Every row gives one point. Two turns around zero, p and q, are shown by what they do to some points. Where does a point land after both, in the order given? Backwards means that the second turn is done in reverse. Each puzzle has new turns, and all numbers are rounded.
In the rows, 128 means zero.

Turn p:
[114 114 135] => [107 130 126]
[167 114 143] => [134  91 151]
[110  97  88] => [112 118  78]
[116 155 138] => [136 156 140]
[145 132 116] => [145 117 124]
[116 157 147] => [134 158 149]
Turn q:
[ 91 110 144] => [151  99 152]
[ 94 136 114] => [157 109 114]
[122 145 114] => [134 125 106]
[170 132 144] => [ 87 147 133]
[128 142 126] => [124 124 115]
[164 103 127] => [113 164 148]
Where do these land?
p, then q: [120 141 141] => [115 114 121]
q, then p backwards: [116 134 143] => [142 114 130]
q, then p backwards: [113 108 148] => [152 130 149]
q, then p: [183 130  86] => [175 177 117]
p, then q backwards: [143 122 125] => [113 131 134]
p, then q backwards: [ 94 134 126] => [159 132 113]

Turn p:
[103 129 124 105] => [114 155 143 135]
[132 121  87 106] => [139 135 171 114]
[167 101 161 144] => [130  75 112 152]
[106 150 142 145] => [119 147  97 121]
[110 132 102 143] => [121 139 132  95]
[149 135 153 125] => [143 117 112 151]
Turn q:
[106 107 101 112] => [137 109 154 156]
[166 140 124  98] => [ 89 109 134 104]
[114 117 101 116] => [136 107 149 144]
[120 115 143 132] => [128 145 126 141]
[143 144 160 179] => [146 171 100  94]
[119 145 139 130] => [132 126 106 128]
Where do these land?
p, then q: [ 93  88 147 125] => [164 133 110 168]
q, then p: [141 156  96 132] => [122 113 160 155]
p, then q backwards: [134 154 134 106] => [106 114 137 149]
q, then p: [150 132 129 118] => [113 144 135 137]
q, then p: [157 108 114 131] => [120 142 115 160]
q, then p: [ 93 130 148 155] => [167 117 124 101]

Turn p:
[138 136 118 132] => [116 124 124 118]
[124  88 137 175] => [144  77 156 146]
[153 152 103  98] => [ 92 157 119 105]
[143 138 134  96] => [124 162 132 114]
[113 112 120 130] => [126 122 130 150]
[ 98 142 155 137] => [165 125 106 135]
Turn q:
[119 158 131 125] => [145 138 104 122]
[150 123  97 146] => [149 132 161 144]
[ 86 127 101 135] => [138 145 143  84]
[152 139 131 116] => [129 135 118 155]
[120 112 148 132] => [112 108 126 119]
[164 116 182 128] => [103  85 106 166]
[105 121 106 115] => [121 152 140 106]
Where do these land?
q, then p: [145 152 130  98] => [110 105  99 117]
p, then q: [106 106 121 147] => [130 100 152 125]
q, then p backwards: [140  97 156 146] => [133 109 104 163]
q, then p: [100 139 132 100] => [109 149  98 134]
q, then p: [141 158 140 133] => [100 109 135 119]
q, then p backwards: [114 148  93 155] => [137 129 178 124]
p, then q: [151  97 123 117] => [119 105  99 115]

Turn p:
[117 146 151 151 132 157] => [129 138 163 160 127 127]
[ 90 114 143 143 133 164] => [131 138 153 155  86 115]
[117 133 116 127 107 130] => [130 123 133 120 116 150]
[ 91 138 127 147 131 130] => [111 148 136 146 105 143]
[158 114 126 112 101  99] => [133  90 101 110 146 136]
[149 111 119 153 128 122] => [102 109 134 117 136 114]
[184 124  96  93 130 107] => [142 115 103  72 169 119]
[119 142 147  98 162 115] => [148 161  99 145 140 118]
Turn q:
[181 120 122  98 108 111] => [137 153  93 114 119 175]
[200 127 130 130 140 119] => [158 158 113 155 118 179]
[108 148 145 117 140 127] => [139 132 128 123 149 101]
[109 119 149 136 118 125] => [133 115 149 109 133 122]
[ 90 125 132 127 142 115] => [123 101 132 124 153 107]
[113 140  94 154  91 133] => [112 107 121 123  78 110]
[114 125 149 117 153 153] => [121 146 151 133 157 113]
[110 120 102 146 131 141] => [102 111 136 144 115 118]
Where do these land?
q, then p: [107 136 113 174 120 166] => [111  90 111 167 117 155]
q, then p: [125  97 136  89 134  93] => [148 164 131 105 113  91]
q, then p: [133 113 157 131 105 122] => [166 120 127 131 137 118]
p, then q: [117 145 114 153 128 122] => [124 132 143 121 133  97]
p, then q backwards: [127 124 140 100 134 133] => [137 154 136 130 130 115]
q, then p: [105 136 145 176 151 127] => [104  92 113 156 143 103]
p, then q: [133 168 103 103 129 127] => [129 174 116 146 137 114]
p, then q: [143 110 149 137 138 122] => [131  97 127 136 135 139]
q, then p: [162 123  95  88 112 140] => [138 160 157 105 109 166]

Turn p:
[ 99  93 127 133 108 110 146 129] => [145  98 122 144 137 157 151 114]
[111 117 136 152 144  83 154 123] => [114  86 137 109 134 154 155 139]
[169 144 118 158 115 131 113 135] => [134 124 158 139 109  98 109 154]
[106 100 145 125 139  97 134 137] => [123 101 111 126 155 156 140 135]
[114 114 137 116 121 107 125  97] => [123  99 106 122 132 125 134 103]
[125 125 155 108 133 165 159 120] => [158 157 101  99 119 137 138 123]
[ 85 140 144 125 120 149 124 122] => [123 141 107 129 106 161 117 106]
[107 146 161  84 111 146 137 135] => [128 159  72 133 112 137 138 124]
[179 149  87 132 141 134 110 147] => [116 154 171 140 139  82 117 150]
[171 129 116 133 149 148  93 141] => [130 148 150 128 148  96  89 147]
[142 151  82 140 128 137 114 122] => [113 142 170 140 119 103 121 114]
Turn q:
[140 142 149 132 128  56 154 121] => [153  90 185 116 131 144 147 151]
[ 91 147 110 118 134 126 117 109] => [141 146 143 160 140 108 109 126]
[146 114 141 130 151 148 156 166] => [135 130 105  84 100 148 115 128]
[147 115  97 147 125 146 134 124] => [ 98 139 119 139  98 137 133 130]
[ 91 150 153 126  97 118 124 120] => [133 124 151 136 178 132 116 110]
[143  70  71 113 114 147 113 103] => [111 129  88 186  85 126 158 108]
[125 133 158 140 146 146 118 128] => [132 152 121  99 144 119 133 129]
[134 152 136 111 123 146 118 120] => [125 131 111 132 153 123 118 147]
[137 130 137 135 132 119 118 160] => [122 110 129 100 123 115 122 124]
Where do these land?
p, then q backwards: [120 116 140 101 152 134 101 161] => [121 158 139 116 112 170 130 113]
p, then q backwards: [117 123 163 130  92 107 108 137] => [151 123 100  85 113 136 134 136]
p, then q: [ 90 148 135 116 126 162 154 112] => [110 138 115 166 154 152 112 152]
q, then p: [156 158 115 169 148 127 153 137] => [122 152  84 163 116 152 122 139]
q, then p: [134  94 137 157 149 142 106 117] => [113 130 122 123 102 120 174 116]
q, then p: [168 147 119  96 111 105 136 130] => [161 128 142 151 163 154 122 144]
p, then q: [ 84 124 141 108 149 104 136 112] => [147 164 110 164 114 138 114 119]
p, then q backwards: [149  98  98 116 108 138 141 135] => [100 121 139 111 137 106 110  97]
p, then q: [135 143 104 159 119 133 117 113] => [128 118 134 119 162 130 154 113]

Turn p:
[153 146 122 103  93 131 134 100 109] => [125 131 132 123 100 138  98 157 164]
[148 149 138 106 148 150 141 101 110] => [116 151  99 148 126 122 119 158 153]
[141 115 105 124 158 129 138 101 160] => [120 151 129 161 111 116 147  99 146]
[156 126  89 127 141 131  88 141 114] => [118 146 166 157 129 115  96 131 104]
[135  97 124 115  95 117 124 103 131] => [116 137 142  98  95 132 117 112 144]
[ 94 156 150 104 119 100 156 121 122] => [160 132 110 107 127 166 155 152 143]
[ 92 130 108 151 140 132 101 151 142] => [118 114 153 141 158 145 145 110  97]
[130  94 131 160 122 137 113 128 111] => [105 117 120 115 124 120 106 105  99]
[115 155 159 121 143 102 145 151 129] => [172 130 109 120 152 133 148 144 126]
[126  89 155 110 153 164 157 160 123] => [108 131 102 109 129  76 165 147 107]
[108 137 111 160 132  99 146 155 130] => [162 100 130 142 125 144 143 115  98]
[138 142 143 156  92 145  94 124 155] => [115  96 146 117 160 129  99 105 156]
Turn q:
[124 104 131 104 160 132 119 118 122] => [131 150 134 146 143 103 132 154 133]
[109 107 142 130 145  97 122 162 109] => [153 117 135 142 133  99 162 124 100]
[ 87 156 116 147 154 163  90 109 152] => [109 135  76 112 136 147 117 179 102]
[151 107 119 104 110 143 149 166 120] => [124 109 171 153 114 112 103 113 125]
[116 183 168 164 162 131 136  95 185] => [122 174  45 128 139 171 125 106 116]
[140 131 104 109 100 122 155 120 116] => [136 126 167 121 111 148 119 122 149]
[138 109 138 152 127 127 155 130 112] => [115 121 132 149 112 126 154 110 142]
[151 129 108 131 145 103 119 131 119] => [120 148 147 105 127 112 143 120 118]
[130 146 154 136 100 148 103 124 120] => [132 100  96 111 123 119 108 125 145]
[127 140 103 102  89 128 133 119 110] => [146 112 159 106 113 144 109 139 148]
[134  95 125 128 115 115 126 133 143] => [120 114 148 136 157 127 136 118 130]
Where do these land?
q, then p backwards: [132 111 129  95  90 150 159 118 133] => [149 169 102 136 101 125 113 110 142]
p, then q: [111  93 101 104  97 139 135 101 133] => [162  95 119 147 134 162 106 134 145]
q, then p: [135 126 133 132 117  88 141 131 127] => [125 139 100 132 114 120 126 128 156]
q, then p: [150 114 152 151 155 106 132 131  98] => [163 120 113 134  95 153 138 117 148]
p, then q: [114 139  97 131 123 168  98 170 147] => [146 126  98 175 131 105 172 124 122]
p, then q: [133 130  96 108 108 136 159 101 118] => [125  79 127 133 136 154 111 113 124]
q, then p: [122 136 123 117 164 138 113 146 156] => [135 133 127 145 142 149 107 150  96]
p, then q: [100 156 155 150 164 123 106 153 118] => [102 167 131 135  93  97 145 149 114]
q, then p: [152 130 135 114 104 115 117 101 113] => [138 151 143 125 136 116 144 115 162]
p, then q backwards: [132 145 158 179 158 117 119 129 138] => [123 127 180 126 119 116 117 141 170]
